Rows are points. Each copy is the shape, with its points in the same order, stretched, turned, moved and blurred by noise. Some copies are also mirrored. Which?

Shape (8 x 3):
[[ 1.9 -0.5  6.5]
 [-6.0  1.7 -2.3]
 [-2.8 -0.4  1.5]
 [-2.7 -2.2  2.6]
 [ 5.1  0.7 -1.3]
 [ 0.8  2.7  1.3]
 [-4.3  3.5 -2.1]
 [ 0.9 -4.4 -1.4]]
Copy 1 (8 x 3):
[[ 0.3  0.6  6.3]
 [-2.3 -2.6 -3.6]
 [-0.7 -1.7  1.1]
 [-0.4 -3.3  2.7]
 [ 5.4  4.4  0.7]
 [ 1.0  3.1  1.3]
 [-1.8  0.2 -3.6]
 [ 5.0 -2.7  0.9]]
Copy 1 is: only turned
Copy 2 (8 x 3):
[[ 0.4  7.9  0.3]
 [-4.8 -4.8  2.1]
 [-2.6  1.3  0.2]
 [-2.4  2.3 -1.9]
 [ 5.2  0.9  0.8]
 [ 0.7  1.5  2.9]
 [-3.6 -3.8  3.3]
 [ 2.0 -0.2 -4.1]]
Copy 2 is: mirrored

Shape (11 x 6):
[[-1.1  0.3 -5.1 -0.6  2.2  3.6]
 [-1.9 -1.2  4.6 -2.4 -1.3  2.6]
 [-0.8 -4.5 -3.2 -1.1  1.8 -2.8]
 [ 2.7 -0.2  2.0 -2.2  4.5  0.9]
 [-2.3  5.1  1.8 -4.2  1.4  4.6]
 [-4.9 -4.6  5.2 -2.3  3.2  5.2]
 [ 2.1  1.2 -0.4 -2.0  2.9  1.6]
 [ 0.7  0.3 -0.6  4.9  1.2  3.8]
 [-3.7 -4.1 -1.9  0.2 -0.6 -1.6]
 [ 2.6 -4.7 -1.7 -0.8 -3.2  0.4]
 [ 6.9  1.7 -0.1 -2.2  2.9 -0.6]]
Copy 1 (11 x 6):
[[-2.0  1.1 -5.4  0.1  0.7  1.6]
 [-1.7  1.3  4.0 -2.4  1.8 -0.4]
 [ 0.2 -3.2 -4.0 -0.3 -2.6 -3.5]
 [ 3.4 -1.8 -1.7 -4.0  3.1  0.3]
 [-0.9  5.2 -0.3 -5.8  4.1  1.7]
 [-6.7 -1.2  3.0 -1.6  6.0 -1.6]
 [ 2.5  0.2 -2.7 -3.4  1.8  1.9]
 [ 0.8  0.0 -1.4  4.1  2.1  4.3]
 [-3.4 -0.9 -1.8  1.8 -2.1 -3.1]
 [ 0.3 -4.1  0.3 -0.3 -4.7  1.9]
 [ 7.3 -1.8 -2.5 -5.2 -0.4  2.6]]
Copy 1 is: only turned
Copy 2 (11 x 6):
[[-6.6  2.3 -1.9 -2.1  1.7  2.0]
 [ 1.8  0.6  0.6  2.2 -1.5  3.9]
 [-3.1 -4.1 -1.4 -2.7  3.1 -1.0]
 [ 1.2  2.2  3.1 -3.7  2.9  2.5]
 [-0.1  7.0 -2.5 -0.5 -0.2  6.8]
 [ 0.3 -0.3  1.7  4.3  3.8  7.7]
 [-1.9  3.0  1.1 -4.2  1.7  1.8]
 [-5.0  4.9  4.1  1.6  0.7  0.0]
 [-3.2 -3.4 -1.6  1.5  1.7 -1.1]
 [-3.1 -3.3  2.3 -2.5 -3.3  0.1]
 [ 0.5  2.6  2.8 -7.6 -0.1 -0.4]]
Copy 2 is: mirrored
Copy 3 (11 x 6):
[[ 0.6  0.4 -4.1  1.0  2.4  3.3]
 [-3.7 -1.9  4.1 -4.2  1.1  0.5]
 [ 3.3 -4.2 -3.0  0.3 -2.6  0.5]
 [ 4.3 -0.6  3.2 -2.4  0.7  4.1]
 [-3.7  4.3  2.4 -2.0  0.9  5.2]
 [-4.2 -6.1  6.1 -2.1  3.2  3.7]
 [ 2.7  1.2  0.7 -1.3  1.0  3.4]
 [ 1.1 -0.4  0.5  2.0  5.9 -1.5]
 [-1.1 -4.5 -2.2  1.1 -1.3 -1.9]
 [ 1.3 -3.5 -3.0 -4.8  1.6 -2.2]
 [ 7.4  2.5  0.7 -3.6  0.3  2.2]]
Copy 3 is: mirrored

Shape (14 x 8):
[[-1.8  4.1  1.5  0.6 -2.1  0.9  2.3 -1.0]
 [-2.3 -3.7 -0.1  1.6  0.4  3.1  0.0 -0.1]
 [ 4.2  0.0 -0.3  2.1  2.0 -2.4  4.4  2.8]
 [ 3.8  3.3 -1.1 -0.3  5.9 -1.9  5.8  1.4]
 [ 5.0  1.1 -1.7 -0.6  3.3 -4.7  2.6  4.1]
 [ 6.8  3.1  0.4 -2.9  1.5 -1.7  2.2  4.7]
 [-4.2 -2.7  3.3 -0.6  0.7 -1.2 -7.3  0.6]
 [ 2.5  0.0 -1.4 -3.1  1.8 -1.6  1.6  5.1]
 [-3.6  1.5  0.9  1.9 -2.1  0.4  3.0 -0.8]
 [ 3.3  2.4 -2.1  3.7  0.7 -2.0  0.9  5.3]
 [-2.6 -0.4  0.9 -0.1 -2.4 -4.6  0.6  0.8]
 [-2.4 -2.5  5.9  1.6  1.7 -0.3 -3.5  1.3]
 [-0.5  0.8  4.2 -0.4 -2.8 -0.3  5.2  1.4]
 [-1.6 -4.1  4.3  0.0 -2.7 -0.2 -6.3 -4.3]]
Copy 1 (14 x 8):
[[-1.3  3.0  1.0  1.7 -0.3  3.1  2.6 -2.6]
 [ 1.0 -2.3 -4.7  3.0  0.2  3.7 -1.1 -0.5]
 [ 5.3  0.3  0.3 -0.3  2.6 -2.1  2.4  1.9]
 [ 5.9  2.8 -0.3 -3.0  6.0 -1.3  3.5 -1.3]
 [ 5.4  1.6  0.1 -3.5  3.3 -5.1  1.0  1.4]
 [ 5.3  4.4  2.4 -4.0  2.8 -1.8 -1.3  1.7]
 [-4.3 -3.7 -2.5  3.0  1.0 -0.6 -7.7 -1.4]
 [ 3.2  2.9 -2.2 -4.0  2.1 -1.2 -1.3  2.4]
 [-2.0  0.8 -1.5  2.2 -0.6  2.9  3.6 -1.0]
 [ 4.1  3.5 -1.3  2.1  1.1 -3.9  0.8  1.6]
 [-3.2 -0.6 -0.2 -0.7 -1.5 -1.9  1.2  0.5]
 [-2.9 -4.3 -0.9  4.2  3.4  0.5 -5.1  1.2]
 [-1.0  0.9  2.1 -0.3  0.3  3.4  3.2  2.8]
 [-2.5 -6.5  1.7  3.6 -2.4  1.2 -6.0 -2.9]]
Copy 1 is: only turned
Copy 2 (14 x 8):
[[-3.1  4.9  0.2  1.6 -1.0  1.2  0.9 -0.3]
 [-0.9 -2.6 -0.2  0.4 -2.1  5.8  1.5 -2.5]
 [ 6.2  3.1  2.6 -2.3 -0.4  0.4  1.9 -1.0]
 [ 4.8  6.3  3.4 -4.8  3.3  0.7  3.6 -2.5]
 [ 5.7  3.3  1.8 -6.4  2.0 -1.6  0.8  0.2]
 [ 4.7  4.8  5.1 -5.1  3.4 -0.5 -2.7  2.0]
 [-5.9 -7.0 -0.7 -2.2 -1.4 -0.1 -2.4 -4.2]
 [ 2.5  1.6  2.5 -7.0  0.5  1.7 -0.4  1.9]
 [-3.1  2.8 -0.4  2.0 -3.3  2.2  2.8 -0.3]
 [ 5.3  4.3 -0.9 -3.6 -2.0 -0.6 -2.8 -1.5]
 [-2.1 -0.9 -0.5 -1.4 -2.4 -2.5  2.5  1.6]
 [-3.5 -5.0  3.8 -0.8 -3.0  0.0 -1.8 -5.8]
 [-1.2  2.7  5.3  1.1 -2.8  0.4  2.2  2.0]
 [-5.1 -8.0 -0.1  5.3  1.5  0.5 -2.1 -2.4]]
Copy 2 is: mirrored
Copy 3 (14 x 8):
[[-3.2  2.5  1.3  0.6 -1.4  4.2  0.9  2.3]
 [-1.3 -1.8 -1.0  1.7  1.7  0.3 -4.0 -0.7]
 [ 4.2  0.9  2.6  0.1  0.3 -4.3  1.6  3.3]
 [ 6.4  2.9  3.4 -2.2  3.4 -0.8  2.7  3.0]
 [ 5.1  3.5  3.0 -3.3  0.6 -6.0  1.0  2.4]
 [ 5.9  1.4  3.6 -6.4 -2.2 -1.2  1.2  3.0]
 [-5.4  2.0  3.8 -1.3 -1.3 -0.3 -7.5 -6.9]
 [ 3.1  1.2  1.9 -6.0  0.0 -2.5 -1.3  2.4]
 [-4.7  1.1  0.4  2.3 -0.3  2.2  0.4  2.5]
 [ 3.5  4.2  3.6  0.7 -1.7 -3.3 -1.9  5.3]
 [-5.4  2.8  1.4 -1.2 -1.7 -2.9  0.1  0.0]
 [-2.9 -0.5  6.5  0.2 -0.7 -0.2 -4.6 -3.5]
 [-3.4 -1.7  3.4 -1.1 -2.5  1.4  2.5  3.1]
 [-4.9 -0.3  0.3  2.1 -4.2  0.2 -3.6 -7.9]]
Copy 3 is: only turned

Shape (14 x 9):
[[-1.0 -1.0 -0.1  0.8 -0.5  1.3 -1.7  3.0  4.3]
 [-3.1 -1.0  1.7 -0.5 -1.8  1.1  7.8  2.9 -5.0]
 [ 0.8  3.5 -1.8  0.7  1.9  3.7 -5.7 -2.0 -0.3]
 [ 0.4 -7.9 -2.9  1.0 -1.3 -2.5  4.3 -0.1 -5.6]
 [ 1.3 -2.5  0.9  1.0  2.2  2.0 -1.1  0.2  4.4]
 [ 1.5 -1.9  0.3  1.5 -4.1 -0.6  1.9 -2.3  3.2]
 [-1.6  1.7 -5.8 -0.2  0.9  5.0 -1.3 -0.8  3.7]
 [ 1.6 -3.2 -3.1  3.4 -3.2 -1.5  7.6  4.3 -5.6]
 [-1.9 -2.7 -1.9  5.9  0.2 -3.9  5.6  1.0 -3.8]
 [ 1.6  0.1  0.9 -0.2 -1.8  0.0 -2.1  3.6  4.9]
 [ 0.5 -3.4  0.8  5.1 -2.4  2.6 -2.3 -1.6  4.2]
 [-1.7  2.1 -3.3 -1.0  1.4 -0.6 -2.7 -2.8  2.7]
 [ 3.0  3.2 -2.3 -0.2  3.3  2.6  0.3 -1.9  2.4]
 [-0.2 -1.9 -1.9  1.8 -3.7 -1.5  4.0  1.4 -4.7]]
Copy 1 (14 x 9):
[[-2.0 -0.6  0.8 -0.1  3.5  1.6  1.1  1.2  4.8]
 [-5.1  1.4  0.2  4.7 -2.7 -1.6 -1.4  4.8 -3.7]
 [ 2.6  1.1 -1.2 -0.8  5.4  4.0  0.4 -3.8 -0.2]
 [-2.6 -8.4 -1.0  6.5 -3.6 -0.2 -0.2  2.1 -2.1]
 [-1.6 -1.8  3.7  1.1  4.7  1.1  2.6 -0.6  2.9]
 [-1.7 -0.9  2.7  4.9 -1.2  3.2  2.9 -0.4  4.2]
 [-2.8  0.7 -3.2  0.7  6.6  4.3  3.1 -1.1  1.7]
 [ 0.4 -4.1 -1.6  7.5 -4.3 -0.3  1.4  7.3 -2.3]
 [ 0.1 -2.5 -2.1  8.5 -0.9 -4.1  0.0  2.2  0.2]
 [ 0.1 -0.2  2.4 -1.4  1.3  2.0  2.8  1.6  5.7]
 [-0.3 -1.8  3.3  4.8  4.6  4.0 -0.1 -0.9  5.3]
 [-1.4  0.5 -2.7 -0.3  3.2  1.4  2.6 -4.6  3.0]
 [ 0.8  1.3  0.9  0.7  3.6  1.9  5.8 -1.7 -0.9]
 [-0.4 -2.3 -2.0  5.5 -3.7  0.9 -0.1  2.9 -1.1]]
Copy 1 is: only turned
Copy 2 (14 x 9):
[[-2.4 -2.8 -1.0  2.2 -0.4  0.6  1.1 -1.7  4.3]
 [-4.1 -4.2  6.1 -3.7 -3.8  3.9  1.6  3.2 -4.0]
 [-3.1  2.2 -3.2 -0.8  3.9 -0.6 -3.6 -4.5  1.4]
 [-2.5 -8.9 -3.2  0.7 -5.3  0.6  0.4  2.2 -8.6]
 [ 1.5 -3.9 -1.4  0.0  0.4  0.8  1.7 -2.6  3.0]
 [ 0.5 -2.8 -0.7  1.1 -6.1  1.6  1.6 -4.6  0.0]
 [-5.2  2.0 -5.9 -1.6  2.8  1.3  1.2 -2.8  2.4]
 [-2.2 -5.7  1.8  2.6 -4.6  5.3  2.0  3.7 -8.5]
 [-2.4 -5.2  2.6  2.2 -2.5 -0.5  4.2  0.1 -8.4]
 [ 0.4 -0.9 -0.1  3.6 -1.6  2.0 -0.2 -1.0  5.8]
 [-2.6 -4.6 -2.2  3.0 -1.2  1.2  0.6 -7.7  1.3]
 [-2.0  2.6 -4.6 -0.5  0.9 -2.7  0.3 -2.6  1.6]
 [ 1.1  2.2 -2.6 -1.7  3.3  1.4  1.6 -1.7 -0.2]
 [-3.7 -3.8  0.5  1.0 -4.9  2.4 -0.4  1.6 -6.8]]
Copy 2 is: only turned
Copy 3 (14 x 9):
[[-2.8 -0.1 -0.4  1.2 -3.1 -2.7 -1.2  1.5  2.4]
 [ 0.3  0.3  1.3 -3.0 -6.3  5.1  5.0  2.4 -0.1]
 [-2.9  1.4 -3.0  2.4  2.5  0.5 -3.7 -1.5 -1.9]
 [ 0.4 -3.4 -1.8 -7.7 -1.1  1.9  5.3 -0.1  1.4]
 [-3.1 -2.2 -0.1  2.7 -0.8 -2.7  0.6 -1.3  1.4]
 [ 0.4 -0.9  0.7 -0.6 -1.3  1.4  0.3 -1.8  6.1]
 [-3.9  4.5 -5.0  1.3 -1.0 -1.8 -0.9 -2.3  2.1]
 [ 4.2 -1.6 -3.1 -4.7 -2.2  2.9  7.1  3.6  1.5]
 [-1.3 -1.0 -0.7 -3.4  1.4  3.4  6.4  5.0  3.1]
 [ 0.2 -0.7 -0.1  2.1 -2.9 -3.3 -2.3  1.7  2.1]
 [-3.9 -4.0 -2.1  2.8 -0.6  0.7 -1.6  0.1  4.8]
 [-3.5  4.1  0.3 -0.7  2.4 -1.1 -1.7 -1.3  2.2]
 [-1.1  3.0 -1.5  3.7  2.1 -1.5  0.8 -3.4 -0.3]
 [ 2.1 -0.3 -1.9 -4.6 -1.6  3.3  2.9  2.4  2.3]]
Copy 3 is: mirrored

Shape (17 x 11):
[[ 0.6 -0.1 -2.7 -4.6 -5.8 -5.7 -1.4 -2.1 -0.8  3.3 -0.8]
 [ 1.7  0.7 -0.7 -2.5 -1.5  5.1  0.2  1.9 -1.4  1.7  4.4]
 [-1.4 -3.1 -3.3 -0.8  4.8  1.3  0.2  0.6  4.3 -3.5  0.3]
 [-1.2 -5.6  1.4 -1.0  3.8 -1.4 -0.4 -2.0  2.3 -5.1  3.2]
 [ 5.0  2.3 -4.4 -6.2 -1.0  2.4  1.7 -3.5  1.9  0.0 -2.0]
 [-2.8  0.5  4.4  4.7  1.9  0.5 -1.1  0.8  3.5 -1.5 -2.0]
 [ 4.0 -3.4  0.1 -2.0  0.4  1.6  0.5  2.6 -4.1 -1.0  2.8]
 [ 2.6  1.4 -3.8  0.9  2.1 -3.2 -1.5 -2.3 -4.5  3.0  1.1]
 [ 1.8 -2.4 -0.5 -4.8  2.3 -4.3  0.0 -1.0 -3.6  0.5 -4.4]
 [-4.4  2.4  1.0 -3.8  5.1  3.7 -5.9  1.9  2.4 -4.7  0.7]
 [ 5.7  2.3 -5.7  1.2  1.5 -3.1  3.2 -4.0 -1.3  1.1  2.9]
 [-0.6  2.2 -5.1 -1.0  1.9  2.8  3.2  0.6  0.8 -3.2  1.6]
 [ 1.3 -0.6 -0.8  3.9 -0.8  3.1 -2.3 -0.2  2.3 -3.4  2.6]
 [-2.1 -2.4 -1.9 -3.8 -2.4 -5.4 -2.2 -7.8 -1.4  0.3 -7.9]
 [-1.7 -4.1 -2.4 -1.0  5.1 -3.7 -5.2 -0.6  3.1 -0.2 -1.2]
 [ 0.6 -3.6 -0.7  2.0  2.3  2.7  0.7 -0.6 -3.2 -0.1  1.1]
 [ 1.3  0.2 -1.8 -2.8  3.7  4.3  2.2 -1.5 -0.5  1.2  3.7]]
Copy 1 (17 x 11):
[[ -1.3   0.1  -3.9  -4.1  -4.3  -3.8  -8.3  -2.2   0.5   1.3  -1.8]
 [  0.3  -0.2   1.0   1.1  -0.5   5.3  -0.2   0.8  -2.4   4.5   0.0]
 [ -0.8  -4.2  -3.6  -1.0  -0.1   2.7   4.8  -0.5   2.6  -2.5   3.2]
 [ -4.5  -3.2  -0.4   0.5  -0.4  -0.8   2.7  -4.0  -2.2  -4.8   5.7]
 [  4.4  -0.6  -1.7  -7.3  -2.8   2.8   0.6  -4.6   1.4   2.5  -1.3]
 [ -0.1   2.9  -0.3   5.8   1.9  -0.9   3.4  -0.8   4.1  -5.7  -0.4]
 [ -0.3  -4.1   1.7  -1.0   0.6   3.4  -1.0   0.0  -5.5   0.5  -1.8]
 [  0.4   1.0  -5.2  -3.3   4.6   1.8  -6.2  -2.4  -2.6   0.8  -0.1]
 [ -1.9  -3.6  -0.3  -7.2   3.2  -2.9  -3.6  -3.2  -0.9  -0.6  -3.4]
 [ -6.8   1.6   3.6  -2.1   2.6   5.0   6.1   2.5   3.3  -3.3   3.6]
 [  5.8   1.7  -6.9  -4.0   1.9   0.8  -2.9  -3.0  -3.8   1.3   1.9]
 [  0.2   0.3  -4.6  -2.9  -0.6   3.4   6.5   0.4  -1.3   1.9   0.9]
 [  1.4   1.5  -2.1   4.3  -2.0   5.4   1.9  -1.0  -0.9  -4.7   2.4]
 [ -5.0  -0.8  -4.6  -6.7  -1.3  -5.1  -4.9 -10.3   4.5  -2.5  -3.5]
 [ -3.9  -3.8  -4.0  -2.4   1.5  -0.2  -2.9  -1.0   3.7  -5.0   3.4]
 [ -1.7  -2.6  -1.9   1.8   2.4   4.2  -0.2  -3.2  -2.5   0.4  -1.4]
 [  0.6  -1.5  -1.1  -1.1   2.6   4.7   2.0  -2.4  -1.3   4.4   2.3]]
Copy 1 is: only turned
Copy 2 (17 x 11):
[[ 2.2 -1.4 -3.5 -3.6 -2.9 -0.3 -2.6  0.5  0.3  4.9  5.8]
 [-2.8  1.8 -0.8  3.5  1.7  6.1  1.0  1.7 -0.6  3.4  2.8]
 [-2.0 -1.6 -2.9  1.3 -0.2  0.7  3.2 -0.2  2.6 -2.7 -6.3]
 [-2.5 -5.2 -3.1  0.4  1.2  1.5  2.5 -1.5  2.4 -6.2 -2.4]
 [-3.1  6.2 -3.3 -4.7 -3.6  3.2  1.9 -0.5 -1.0  1.2  1.1]
 [ 2.1 -4.2  4.6  3.5  0.8  1.3 -3.1 -3.5  3.7 -4.7 -4.2]
 [ 0.3 -0.2 -2.9  2.1  4.6  5.0  3.0  1.0 -4.9 -0.2  1.2]
 [ 1.8  2.2 -4.7  3.8  1.6 -1.5 -0.3 -2.5 -1.3  1.0  3.2]
 [ 0.9 -0.4 -1.0 -4.0  2.9 -2.5  0.6 -1.4 -3.0  1.1  0.7]
 [-5.4  1.5  1.1  1.7  3.6 -1.1 -3.3  5.0  1.7 -4.9 -2.9]
 [ 2.5  4.7 -6.7  3.0 -2.5  1.0  4.6 -3.3 -0.3 -1.4  2.7]
 [-3.1  2.9 -1.5  4.7 -3.3  1.4  4.2  0.9 -0.5 -1.6 -2.0]
 [-0.1 -1.0 -2.3  5.3 -1.2  4.0 -2.4 -1.7  1.1 -3.9 -2.8]
 [-2.5 -3.6 -1.6 -5.3 -3.3 -3.8 -4.4 -5.2 -0.8  0.9  1.7]
 [ 0.7 -3.1 -5.0 -0.5  2.6 -2.6 -1.4 -0.9  3.6 -1.0 -3.5]
 [-2.2 -1.9 -1.3  5.0  3.1  2.9  2.3 -3.3 -2.0  0.2 -1.1]
 [-4.8  3.1 -1.7  2.6  1.6  3.3  4.2 -0.7  1.0  1.2  1.4]]
Copy 2 is: only turned
Copy 3 (17 x 11):
[[-1.8  0.7  1.5 -2.5 -5.5 -4.3 -2.0 -1.6 -5.2 -0.4 -0.5]
 [ 1.5 -0.1  1.2 -2.5 -0.2  1.0  0.6  5.1  0.4  5.1  2.4]
 [-0.2  0.3 -2.5 -0.5  4.1  1.3  2.1  2.6  1.7 -5.0 -2.5]
 [ 1.8 -1.3  1.3 -0.3  4.6 -1.1  1.0 -0.7 -0.2 -6.2  1.0]
 [-0.9  4.8 -1.2 -6.6 -2.1  1.4  4.8 -2.2  2.0  1.3 -0.3]
 [ 0.2 -1.5  1.7  5.1  1.6  3.0 -1.3 -1.3  1.5 -0.8 -2.3]
 [ 4.6  0.7  1.4 -2.4  2.1  0.3  3.2  4.1 -3.4  1.2  1.2]
 [-3.0  2.9 -2.6  0.4  0.8  0.7  2.1 -0.4 -7.4  1.7  2.5]
 [-1.3  2.0  2.2 -2.7  1.0  0.5  4.2 -1.1 -7.2 -3.1 -4.3]
 [-2.2  4.2  5.5  0.6  4.6  3.6 -1.9  4.0  4.4 -2.7 -0.8]
 [-0.5  3.2 -6.2  0.6 -0.6 -0.8  6.2 -2.1 -2.6  1.5  4.5]
 [-0.8  0.6 -2.1 -0.1 -0.6  3.6  5.2  4.5  3.6 -1.1  0.9]
 [ 4.3  2.0 -1.2  1.7  1.2  2.4 -1.3  0.9  2.0 -0.4  2.2]
 [-5.0  1.3  2.2 -4.3 -4.0  1.9 -1.7 -6.5 -7.7 -7.2 -2.8]
 [-2.1  2.6 -1.5  0.0  5.2 -1.8 -2.4 -0.7 -3.2 -5.9 -3.9]
 [ 1.8 -1.2 -0.5 -0.3  2.8  4.4  1.7  2.3 -3.7 -0.3  1.8]
 [-1.9 -0.5 -0.8 -3.1  3.4  2.4  3.7  2.2  1.1  2.5  1.7]]
Copy 3 is: only turned
